Rows are points. Each table stands for the endless flat space through its points: a line for two points, a plane for three, and so on. Write the one point that lies in both, or say that there is none.

First, 2 rows:
[[ 0.31  0.51  0.02 -0.03]
 [ 0.26  0.06  0.37  0.42]]
Second, 3 rows:
[[ 0.20  0.21  0.37 -0.03]
 [ 0.28  0.45  0.07  0.30]
 [ 0.24  0.53  0.05  0.39]]
They share: [0.29 0.33 0.16 0.15]

First, 2 rows:
[[ 0.28 -0.17 -0.42 -0.19 -0.26 -0.37 -0.12  0.42 -0.59]
 [ 0.26 -0.11 -0.46 -0.19 -0.29 -0.44 -0.13  0.53 -0.68]]
Second (3 x 9):
[[ 0.26 -0.23 -0.10 -0.37 -0.26 -0.20  0.08  0.23 -0.14]
 [ 0.24 -0.13 -0.30 -0.13 -0.42 -0.34  0.02  0.21 -0.34]
 [ 0.38 -0.43 -0.30 -0.31  0.00 -0.11 -0.16  0.20 -0.39]]
They share: [ 0.32 -0.29 -0.34 -0.19 -0.20 -0.23 -0.10  0.20 -0.41]

First:
[[-0.49  0.06  0.30 -0.49 -0.20 -0.39  0.47  0.11  0.04 -0.15 -0.15 -0.18]
 [-0.56  0.01  0.41 -0.57 -0.10 -0.48  0.56  0.19  0.06 -0.15 -0.06 -0.16]]
Second:
[[-0.31  0.14  0.30 -0.16 -0.43 -0.35  0.45 -0.17  0.02 -0.27 -0.37 -0.05]
 [-0.26  0.03  0.15 -0.36 -0.46 -0.36  0.27 -0.05  0.05 -0.25 -0.23 -0.18]
 [-0.20 -0.16 -0.11 -0.55 -0.32 -0.28  0.19  0.41 -0.10 -0.11 -0.13 -0.44]
 [-0.23  0.01  0.44 -0.02 -0.36 -0.47  0.65 -0.03 -0.07 -0.33 -0.39  0.02]]
They share: [-0.35  0.16  0.08 -0.33 -0.40 -0.21  0.29 -0.05  0.00 -0.15 -0.33 -0.22]

First, 3 rows:
[[-0.49  0.13  0.08 -0.01 -0.40  0.27  0.39 -0.33 -0.15 -0.18 -0.38 -0.37
   0.13 -0.05 -0.08 -0.40  0.21  0.14  0.54 -0.27]
 [-0.33  0.21  0.04 -0.15 -0.24  0.35  0.19 -0.53 -0.03 -0.38 -0.28 -0.27
  -0.01 -0.21  0.12 -0.20  0.09  0.24  0.38 -0.39]
 [-0.57 -0.09 -0.02 -0.01 -0.26  0.45  0.21 -0.45 -0.05 -0.22 -0.44 -0.27
   0.05 -0.01 -0.08 -0.34  0.07  0.24  0.62 -0.45]]
Second:
[[-0.57  0.02  0.40 -0.21 -0.33  0.05  0.44 -0.73 -0.21 -0.53 -0.05 -0.77
   0.04  0.10  0.12 -0.40  0.13 -0.06  0.60 -0.11]
 [-0.62  0.00  0.09  0.18 -0.26  0.36  0.21 -0.44 -0.51 -0.50 -0.29 -0.42
   0.04  0.08 -0.22 -0.31 -0.20  0.14  0.53 -0.43]
 [-0.38  0.33  0.07 -0.08 -0.57  0.25  0.43 -0.35 -0.11 -0.15 -0.23 -0.41
   0.04 -0.24  0.06 -0.43  0.24  0.09  0.32 -0.22]]
They share: no point

First:
[[ 0.11 -0.03 -0.62  0.17  0.83  0.32  0.01  0.40 -0.12  0.22  0.70 -0.02
   0.05 -0.58  0.41 -0.20  0.41  0.08 -0.11  0.34  0.04  0.19  0.34 -0.08]
 [ 0.06 -0.09 -0.59  0.12  0.73  0.29 -0.03  0.44 -0.08  0.13  0.79  0.09
   0.09 -0.49  0.33 -0.15  0.37  0.07 -0.15  0.30  0.10  0.20  0.24 -0.08]
 [ 0.23  0.27  0.00 -0.54 -0.07  0.25 -0.16 -0.16  0.12 -0.02  0.22  0.52
   0.57  0.17  0.16  0.00 -0.38 -0.51 -0.01 -0.20 -0.37 -0.10  0.12 -0.07]
 [-0.50 -0.57 -0.27  0.08  0.33  0.49 -0.39  0.52  0.08  0.13  0.79  0.65
  -0.07 -0.13 -0.27  0.01 -0.07 -0.29  0.09 -0.10  0.14 -0.08  0.16  0.20]]
Second:
[[-0.18  0.15 -0.45  0.12  0.20  0.05 -0.50  0.08  0.17  0.05  0.16  0.13
   0.02 -0.52  0.41  0.28 -0.38  0.01  0.33 -0.17 -0.31 -0.39  0.05 -0.26]
 [ 0.08  0.17 -0.65 -0.37  0.48  0.11  0.00 -0.32  0.20 -0.25 -0.20  0.33
  -0.06 -0.18  0.56 -0.27 -0.31 -0.39  0.06  0.00 -0.67 -0.46  0.00  0.14]
 [ 0.33 -0.15 -0.18 -0.51  0.62  0.62  0.40 -0.01 -0.07  0.14  0.31  0.70
   0.38  0.26  0.05 -0.71  0.04 -0.71 -0.24  0.22 -0.16  0.03  0.38  0.46]]
They share: no point
